Each row of a before or after table is a point. The points were changed in one or more steps. Then noise was added and the rows were shuffled. The steps act on how far a point lies along the listed directions, d1 being the first. Write out the steps. A step turns or swaps two directions, mirrors them in a line or flattens them onto one, adds a multiple of one to another, or multiplies one. Angles are multiples of 10 degrees, from the lower direction toward the higher: turns from -170 to 170, lines from 10 to 170 but not 90. Use the fewest steps. Two steps may share a direction if one is a turn and the other turns, adds or multiplies; they go together, in the order done. Otherwise the lowest direction goes first.

Directions:
(1): [ 47   1 -23]
(2): [-23   7 -46]
(3): [ 2 51  7]
Before:
[[ 22 -27  50]
 [ 22   4  -4]
 [-13  11 -23]
 [ 26   1  -8]
 [  9  15  -4]
 [ -7  -8 -33]
 [ 55   2   0]
 [ 32 -21  50]
 [ 26  -9  24]
 [ 30  10   4]
 [ -6  -2 -29]]
After, 11 rows:
[[-30 -39 -44]
 [  7  16  22]
 [ 18 -19 -35]
 [ 22  34   0]
 [112 -17 -70]
 [ 51  -5 -21]
 [-10 -42 -52]
 [ 59 -23 -27]
 [ 60  -3 -30]
 [ 25  -9   0]
 [ 19  29   3]]
Steps: multiply d1 by 2.5; turn d2 and d3 by 120 degrees

Directions:
(1): [-41  39  45  -4   1 -11]
(2): [ 23 -33  43 -39  14 -15]
(3): [ 7 18 -5 -2 67 23]
Before, 14 rows:
[[ -2 -19 -34   2 -47 -19]
 [-15  40   2  15  -6   0]
 [  4 -27  14 -20  -3  -7]
 [ 18 -16  -8 -21 -48 -21]
 [ -2  -6  20  -2 -16  -8]
 [-37  43 -15  40  -6  15]
 [-27  34 -21  25  21  22]
 [ 12  -8  -5  -4   8   4]
 [  5 -11 -19   1  14  12]
 [  9 -31   5  -4 -21  -6]
 [-10   8  18 -15  -8  -2]
 [  4  31  -2   5  24   7]
 [  7   8  -8   0  27  25]
 [-18   2  26   8 -23 -24]]
After, 14 rows:
[[ 24 -23  -5 -11   5   2]
 [  6   5 -18   7   7  21]
 [  5  -9 -72  21 -25   2]
 [ 14 -20 -37   8   3  15]
 [ 42 -32  -5 -37 -13 -16]
 [-30  19  50   0  -3 -24]
 [-52  83 -15  45 -18   8]
 [-69  83 -68  78 -16  35]
 [  3 -10  41 -16   0 -10]
 [-14  12  43 -29   1  -8]
 [ 32 -54  15 -25   0  -7]
 [-15  45  -9  19   1   4]
 [-96 117 -72 109 -33  36]
 [ 30 -58  49 -56  17 -18]]
Steps: multiply d1 by 2; multiply d2 by 3; multiply d3 by 0.4

Directions:
(1): [-23  17  13  26 -47 -50  28   3]
(2): [-43  -3  22  -3 -10  51  37 -28]
(3): [  0 -31  -5 -32 -52  -2 -38 -33]
Before, 10 rows:
[[-29  -2  10  18 -19 -19   7 -21]
 [ -6  20   6  23   8 -36  19  29]
 [-29  32  18  21  19   7  57   2]
 [ 19  -9 -15  -7  -7  -6 -13 -16]
 [ 16   6 -15  33  40   2  -1  39]
 [-11 -14   0 -24 -50  25 -23 -41]
 [ 21 -38  -9  -7 -40 -13 -33 -25]
 [-30 -15  11  -2  10  40   9  -4]
 [-15  20   1  18  39  40  38  -6]
 [ 24  25  -3 -15 -37 -82 -27  21]]
After:
[[  -9   -9   -5  -12    7   50    7  -35]
 [ -41    5   20    2  -33  -16   42  -19]
 [  21  -24   -1    8  -23  -13  -18  -10]
 [  18   19  -23   51   77   18   13   56]
 [ -20  -45    2  -37  -19   53  -26  -35]
 [ -14   34   11   45    4  -58   47   42]
 [  25   -1  -14   -7    9   -1   -9   -7]
 [ -40   -4   15   22  -57  -44    5  -31]
 [   5   75   17   45   -2 -112   42   67]
 [ -12  -39   -5  -47  -74   28  -42  -61]]
Steps: multiply d1 by 2; add 1.5 times d2 to d3

Directions:
(1): [-13  -7  61 -19  15 -42  42 -16  40   2   0]
(2): [ 22   4  24  70  -7 -26   3  -9 -30  37 -27]
(3): [ -6   0  23  33  74  18 -28   0   1 -39   8]
Before:
[[  2  11 -22  14   1  17 -32  18 -16   0   0]
 [-11   9 -22   4  34  20 -37   0  -6 -25  18]
 [-20  -5  27 -26  -8 -32  23  -6  38   3   6]
 [  3   4  -5 -26  -2  -9  -2   0  10  -7  -3]
 [ 17   4 -14  12  13  12 -11  -9  -8 -11   1]
 [  8   1 -22  29 -36   6 -12   9 -55  12 -15]
 [  9   7 -25 -39   3  19  -8  11   4 -23   3]
 [ 13  -5  16  13 -46 -29  19   3   3  50 -14]]
After, 8 rows:
[[  13   21  -79   29  -15   58  -71   33  -55   -2    1]
 [   0    6 -109   -5  -34   81  -68   36  -73  -31   10]
 [ -18  -12   21  -68  -17  -13   28    6   53    1   18]
 [  13   18  -51   57    9   31  -61    7  -57    2   -3]
 [ -27  -14  108  -31    6  -93   77  -27   80   18   -3]
 [  23   10  -42   22    7   29  -28   -2  -28  -14    0]
 [  37   15  -32   30  -23   11  -19   11  -43   17  -23]
 [   8    2   11   -4   -8  -28    8   -7    3   11  -16]]
Steps: multiply d1 by 3; mirror d2 and d3 in the line at 80 degrees

Directions:
(1): [ 50  13 -15 -23  24  18 -33  38  21   7  -7  54  16 -44]
(2): [ 27 -13 -44   2  24  16  29 -20 -66  53 -13   5  15  13]
(3): [-21  33  33  11  -7 -10  35  40  20  79  10   0  -1 -12]
(4): [ -3 -25   5 -22  35  -7 -40  25 -11  20  56   6 -50  44]
Before (12 x 14):
[[-43   6   7  39 -39   1  54 -39  -4  -6 -20 -28  17 -10]
 [  8 -25  -6 -14  -3 -19 -28 -15  -8 -27  -6  23 -45  27]
 [ -6 -19 -12  -5  35 -13  -7  16  10  30  27  16 -28  30]
 [-34 -17  38  -4 -10 -25 -28  11  37 -11  47  -9 -38  33]
 [-17  36  10  25 -37  13  77  -3 -46  69  -7 -24   3   4]
 [ 25 -29 -18 -48   8  11 -19   8  12 -47  11  16   0  18]
 [ -3  48   9  16 -23  -7  29 -23  20   6 -58  -5  55 -24]
 [ 19 -14  16 -28  17  11 -39  -2  14 -79   3  -9 -15  13]
 [ 48 -36 -45 -23   0  32 -44 -31 -30 -91  -9  33   5   5]
 [-76 -14  62   6 -15 -34 -18 -22  41 -48  24 -38 -52  30]
 [-44   1  25   1 -20 -31 -40  23  57 -55  47 -39 -24  22]
 [ 55 -13 -33 -15  -4  23 -18   6   5 -12 -28  53  30 -16]]
After, 12 rows:
[[  -9   -2   24    2  -31  -18  -16  -16   53  -68   -8    2   14  -22]
 [  15   14   12  -31  -12    9   25   35   38    9   -9   25   23  -20]
 [   5  -45  -34  -12   25   16  -38  -20  -25  -29   34   16  -21   35]
 [  44   35    4  -21    2   25   -7   67   22   52    9   68   12  -46]
 [   7  -25  -31    5  -15   22   17  -53  -86  -22   12  -29  -22   49]
 [  -1   11   17    0  -13    0   23   42   14   81    8   32   10    5]
 [  23   30   33  -21   13   15  -16   41   51  -11   -5   17    6  -27]
 [  -9   12   13  -12  -18  -17  -50   21   75  -82   26  -17    8  -18]
 [ -10  -14   -1  -22   49  -20  -24   -4  -28   33   27   -6  -29   65]
 [  20   10    5  -11  -16   -9   -4    7   29   -6  -40   50   -1  -35]
 [ -13    6   -8   24  -14  -10   38  -21   25  -16  -35    0   30  -17]
 [  -9  -18   26   -8   -2   -7  -63  -17   60 -112   -3    4  -17  -27]]
Steps: turn d1 and d3 by 100 degrees; mirror d2 and d4 in the line at 170 degrees

Directions:
(1): [ 18  11 -14 -47 -44  18  18  -4  22  22 -75  -6 -30   9  48  -5 -39  27
 -16  -7]
(2): [-19  11  15   6 -16 -21 -50  22  26  33  20 -24   8 -23   1  19  -1  25
 -37 -89]
(3): [  1 -36  -9 -34 -52   8 -39 -25 -44  22 -15   8   6 -50   7  25  52 -32
  31   1]
(4): [-58 -45  -9  31  -4  28   3 -39  11   0  -7 -26  44  46  44 -19  12  22
  32 -20]
(5): [-29 -46 -21 -23   0 -33  53 -51 -10  -5  -7   1 -18  -1 -66  25 -25   3
 -20 -33]
Before, 8 rows:
[[  6  28  10   2 -18 -34  -5  26  25  25  25 -18 -23 -10 -39  21 -29  27
  -59 -66]
 [ 47  17  10 -58 -11 -19  10   1 -32 -20 -26  23 -45 -34 -36  25 -15 -37
  -22  23]
 [ 32  14 -25 -39 -61  23 -22   6  31  34 -77 -10   0 -12  96 -12  -7  31
    6 -16]
 [  1 -18 -12 -20 -60  29 -37  -5  13  15 -47 -11  16 -22  68 -12  16  24
   15 -22]
 [ 41  63  38  19 -25  37 -94  61  -8  21  19 -12  10 -29  66 -19  47  -4
   21  11]
 [ 22  27  12 -28 -53   0 -51  28  -3   8 -17 -13 -29 -29  18 -11   0   6
  -19 -10]
 [ 40   3   7 -14  19   3  26  21  -7 -18  10  16 -22   9 -13  -3 -19  -9
  -20  51]
 [ 21  32  18  -2   0   2 -56  38 -28 -14  27  24   8 -47  -5  21  45 -26
    3  29]]
After, 8 rows:
[[ -8 -28 -26 -33 -64  20 -22 -25  10  12 -56 -14   8 -22  49  -4   4  23
   10 -29]
 [ 15 -14 -41 -56 -64  11   8 -29  25  36 -87  -9 -12 -10  65   2 -22  31
   -7 -32]
 [ 33  43  14 -10 -12   9 -58  41 -19  -7   8  24  -1 -44  18  21  37 -15
   -3  35]
 [ 42  10  10 -53  -6 -29   3   0 -36 -22 -19  26 -42 -32 -46  27  -6 -41
  -17  25]
 [ 40   4   6 -14  20   4  27  22  -7 -17  10  16 -23  10 -15  -8 -18  -7
  -21  46]
 [ 15  19   2 -42 -55   2 -41  15   1  12 -28 -11 -35 -25  10  -7 -10  11
  -23 -17]
 [  6  26  12  10 -13 -35 -11  27  19  22  38 -14 -14  -7 -43  20 -19  24
  -56 -64]
 [ 49  65  27 -13 -55  43 -74  53   9  32 -23 -20 -11 -22  88 -20  24  12
   10   2]]
Steps: turn d1 and d5 by 30 degrees

Directions:
(1): [-28 -13 -14 -42  29  63  -5 -40  -6  22  42  49   7  -7 -38  45  26 -26
 -21   8  31   5  24   6  43 -28  29  21  13 -24  56  -7]
(2): [ 10   1  18 -19   2 -25  80 -18 -11  10   3 -46  29  -2  29  -7  -2 -56
 -28  24  23  23  46  40  15   8 -32 -14  61  26   1 -38]
(3): [-15  47 -17 -25  18  -2  22  -7 -12  22 -30  14 -34 -12 -53 -28 -18 -55
   8  46 -43 -27 -52 -22  -1   9  25 -69  -1  25  16 -18]
Before:
[[-11 -19   3  -2 -15  24 -65  -2  18 -20  18  43  14  24 -13  25  19  50
   29 -37   1   9 -12 -19   0 -13  25  52 -36 -45  14  48]
 [ 15  13  31  14  -9 -31  26   8  -6   5 -17 -47   2  -4  38 -11 -28  -8
   -6  11 -14  -2   1   8 -33  35 -30 -34   9  45 -21 -16]
 [ -7 -57  14  23 -32  27 -68  23  15 -37  54  28  37  29  43  58  15  85
    8 -64  56  40  52   7   3 -10 -10 111 -20 -46  -8  30]
 [ 13 -16  23   2 -31  -9 -31  40  30  -4   6   0   4  13  31   7  -6  36
   -2 -57   0   7   4 -24 -15 -17  -8  32 -34  -1 -13  10]
 [ 21   4  -1  46 -23 -55   4  49  17 -21 -21 -42   0  13  22 -29 -23  33
   14  -5  -6  -4 -12   3 -37  47 -20 -13  13  33 -38  12]
 [  9 -22   0  10   6 -11  31 -19  -8   5  33  -8  18  17  36  37  11  15
  -18 -27  43  35  59  29  23 -12 -39  49  34  -5  -8   6]
 [ 36 -23  20  34 -48 -43 -24  42   2 -49  10 -39   1  10  71  -4   7  80
    1 -51  11  23  15   6 -28  18 -45  44  -5  -6 -51  -4]
 [ 12  35   5   8  11  -6  31  12 -13   8 -50 -13 -31 -15   6 -11   7 -27
    7  32 -40 -15 -36 -14 -18   8   2 -68   8  16 -21 -35]
 [-32  35  -7 -47  38  39  64 -50  -2  33  43  18  26   8 -33  36   8 -88
  -34  46  33  21  43  18  44 -32  21 -11  41  -9  54 -42]]
After (9 x 32):
[[ -4  66   5 -15 -14 -60  58  28 -15   2 -52 -27 -29   1 -13 -54 -50 -81
   19  59 -51  -6 -53 -12 -30  44  -3 -89  20  61 -20 -45]
 [-33  15  -5 -38  44  59  46 -52   0  30  61  34  31  10 -21  54  12 -66
  -32  34  43  18  49  17  44 -35  26  15  24 -22  59 -34]
 [-12  -2   8  16   9  36 -72  -2   5   5  14  29 -11  -5  -6  31  -4  44
   13 -19 -10 -21 -22 -21 -25  13  26   7 -49  -9  16  25]
 [ 22  25  32  -5 -28 -68  66   3   5 -14 -40 -45  32  20  21 -38 -20 -37
   18  18 -24  12 -11  22 -15  30 -26 -32  32  21 -27  -3]
 [  7 -23   8  28   3  44 -36  14  -2 -15  10  16   1   5  31  47  44  57
    0 -37  17   7  11  -9 -10 -20   1  35 -18 -44 -13   3]
 [  4  -1 -20  45 -11 -10 -61  51  25 -23 -10  16 -22  12 -17  -5 -12  62
   24 -14 -10 -21 -33 -25 -30  28  16  -2 -34   0  -5  31]
 [-18  51 -32 -14  32   0  25 -25 -21  32  -8  34 -38  -3 -56   1 -16 -37
    6  29 -29 -21 -38 -22  16  -3  12 -43   7  16  15   0]
 [ 16  20  21 -17 -24 -34   0  46  17   8 -28 -15 -12   4   8 -25 -26 -12
    2 -14 -31  -7 -24 -21 -24  -1 -10 -36 -20  39  -7 -12]
 [  9  47  -4   7 -20 -34 -36  41  -5 -21 -33   1 -63  -3 -22 -44 -20  20
   25   0 -57 -27 -87 -45 -41  26   4 -50 -39  19 -23 -12]]
Steps: turn d1 and d2 by 120 degrees; turn d1 and d3 by -160 degrees

Directions:
(1): [ 25  13  47 -43  15  28  -7 -13   3 -10  28 -28   2 -16  28  43  23  55
  -9   9  15  49   4 -42  41  10 -15  43  40  17 -52  -9 -49   2  48  34
 -12 -12 -12 -29 -33 -59  -1 -34   4  -1  34 -45]
(2): [ -2 -33  38  -9  70  14  45   6 -33  -1  22  10  67 -27 -41  -2 -36   5
  23 -10  -5 -14  53  47  32 -30  54 -24  13  13  -1  22 -11  -5  21  42
   5  14  -2 -27  -9  39  39  25 -14  14 -38 -51]
(3): [ 26  18  21  25  -9  29 -54 -12 -19  -5 -25   8   4 -12 -19 -60 -17  10
 -21   4  -5  34  47 -35 -44   8 -61 -14  17   3  11  16 -19 -22  26   7
  86 -27 -17 -24 -11  67  18 -56 -28   2 -22   9]
(4): [ 31 -18  -8  22 -29  64  45  26   6 -13  26  14  17 -12   2 -23  -2 -69
   8  35 -26  -8  13  20 -15 -47 -23 -24 -10  -1  15  24 -65 -24   8   1
 -62 -53 -18 -12  27 -12 -18 -30   2 -34  70   3]
(5): [ 46  23 -22  24  48  12  16   1 -24 -18 -44  15  52  14  17 -12  34 -23
  -5 -13  30  16   1 -21  40 -15  21  30  29   5 -10  39   2  72 -29 -77
  -9 -13  25  52   6   5  27 -64  14 -15 -16  -8]
Before:
[[ -53  -32   28  -30   28  -20   33   19   15    7   50  -13    1  -19
     4   32    1   21   14  -12  -20  -14    6   33   28    7   28  -30
    -1   -5  -12   -7   16  -21   24   66   -7   20  -19  -38  -19   -8
    10   79  -11   44  -21  -33]
 [  25    2   -5   19   50    3   53   15  -30   -5   17   16   34   10
   -20  -19    1  -42   13  -12    9  -29    4   39   22  -20   58  -16
     1   -8   19   42    4   48  -21  -35  -33   -6   14   40   18    8
    29  -20    0  -18  -13   -9]
 [  29   46  -34   22    3   -4  -55   -2  -20  -21  -77   35   16   10
    -4  -67   -9  -30   -2  -22    8   22   41   -4  -22   24  -22  -26
    27   -7   30   31   29   35  -37  -56   83   -6    0   17   15   99
    19  -47  -15    4  -64   19]
 [ -26   17  -31   22  -66  -29  -51    0   25   12  -44   -4  -47   20
    10  -24    5  -24  -17    4   -9    4  -17  -26  -63   43  -54   -2
   -35  -13   40  -15   24  -27   -6  -26   24    7  -30    7   11   22
   -17    5    1    0  -16   57]
 [   2  -14   30  -28   20    0  -12  -23   -8  -10   25  -13    9   -7
    -9   10   16   40   10    6   -3   40   17  -32   12    9   14   -9
     6   -6  -40    5  -14    7   33   20   19    2   10  -12  -13   -9
    19    4  -17    7  -12  -36]
 [  -9   31  -42   37  -42  -45  -36   -2  -16   19  -41   -6  -41    1
   -24  -44  -12  -19  -25  -10   14   -5   19  -17  -77   25  -16  -12
   -25  -12   26  -11   39   -9  -15   -7   78   14  -13   17   11   60
     2   15   -2   20  -65   51]
 [  53    3    3  -19  -28   54   32    4   20  -31   33   -4   -6    0
    67   44   38  -18  -29   21    9   12  -41  -38   29  -26  -50   54
     4   16  -35    0  -44   19   31  -33  -81  -65  -10   27   11 -114
   -48  -75   20  -37   92    3]
 [ -65  -29  -16   11  -49  -17   17   22   23    0   40   10  -48    0
   -14  -29  -25  -60   23   27  -53  -55  -15   67  -63  -31   -2  -54
   -57   -3   38  -22    4  -63  -51    8  -35  -12   -1   11   44   26
   -32   56  -16  -18   15   48]
 [  -1  -14    1  -14   20   28   13   16  -45    7   20  -18   35    9
   -15  -28  -38    7   34   16    1   -1   38   22    2  -10    5   -6
     8    7   13    0  -15  -27   48   54    9   10  -17  -41   -4   21
    18    7    2   -3  -13  -28]]
After, 9 rows:
[[-44 -18  39 -49  32 -37   8  -6   4  14  13 -28  11 -11  -5  54  -9  46
   14 -14   7   5  11  12  32  33  37  18  -1  12 -13 -23  10 -18  39  51
   -9  52 -27 -32 -29 -18  18  62   4  28 -42 -38]
 [ -2  22 -26  27  25 -60 -50 -26 -24  -4 -70  24   0  27   4 -23  -6  20
  -39 -49  33 -19 -17 -30 -15  27 -15  24 -12   2  17   3 111  54 -30 -81
   94  16  28  73   4  48  14 -29 -10  21 -98  47]
 [-18 -16  -5  29 -43  29   7  33  22  -4  24  11 -20 -14   5 -45  -1 -50
   -5  18 -45  -7  17  12 -47 -10 -57 -59 -19 -19  29  17 -20 -48  14  27
    8 -43 -36 -33  14  32 -11  12 -22  10  22  23]
 [ 19  13   6 -73  38  11  46  10  10 -27  24  -8  29  -7  45  73  26   7
   30  -6  18  20  -4  25  93   2  58  26  46  12 -46   1 -30  44  -1   7
  -83  10  -1  -7  -3 -72  -9   8  26  -5  28 -64]
 [ -2 -28 -24  17  -9   2  21   0  -2 -10  10  14  11   9 -18 -26  10 -43
   20  16 -22  -5   3   8 -19 -21  22 -44 -33 -22   5  21   0   9 -14 -26
  -20 -13  18  22  31  14   6  13 -10 -14   3   6]
 [-54  13  58 -53 -39 -21 -67 -23  25  -2  49 -40 -84 -15  17  19  -1  73
   -9  17 -23  30  -9 -25 -35  33 -51  12   1  19 -32 -57 -17 -68  19  63
   41   0 -17 -35 -25 -20 -25  17 -25   7   8   3]
 [ -6  -8  24 -46  18 -11  55   7 -11  11  54 -40   4 -33  -7  61  -2  23
    6   3  18   3  21  16  29  -6  57  21   8  14 -43 -24 -32 -11  42  77
  -38  24 -22 -30 -18 -54   1  53  18  20  -5 -49]
 [ -5   1 -53   2 -46  16   7  25 -10   8   8 -18 -19  38  22 -21  -5 -33
   25  30  -1 -14 -22   8 -22  -3 -22   4 -21  -9  26 -14  -4 -18  11   4
  -41  -4 -11  -2  23 -26 -25   4  25 -25  38  25]
 [ 52  41  17   2  -2  28 -13  -4 -10 -13  16 -11 -17  10  20 -13  32   4
  -20   7  16  33  -9 -41   3  16 -27  23  27  -3 -12  22 -37  32  19 -26
   -4 -38  -6  19  -7 -34   4 -84  -2 -27  34  -1]]
Steps: mirror d1 and d5 in the line at 80 degrees; turn d2 and d4 by 120 degrees; multiply d3 by -1
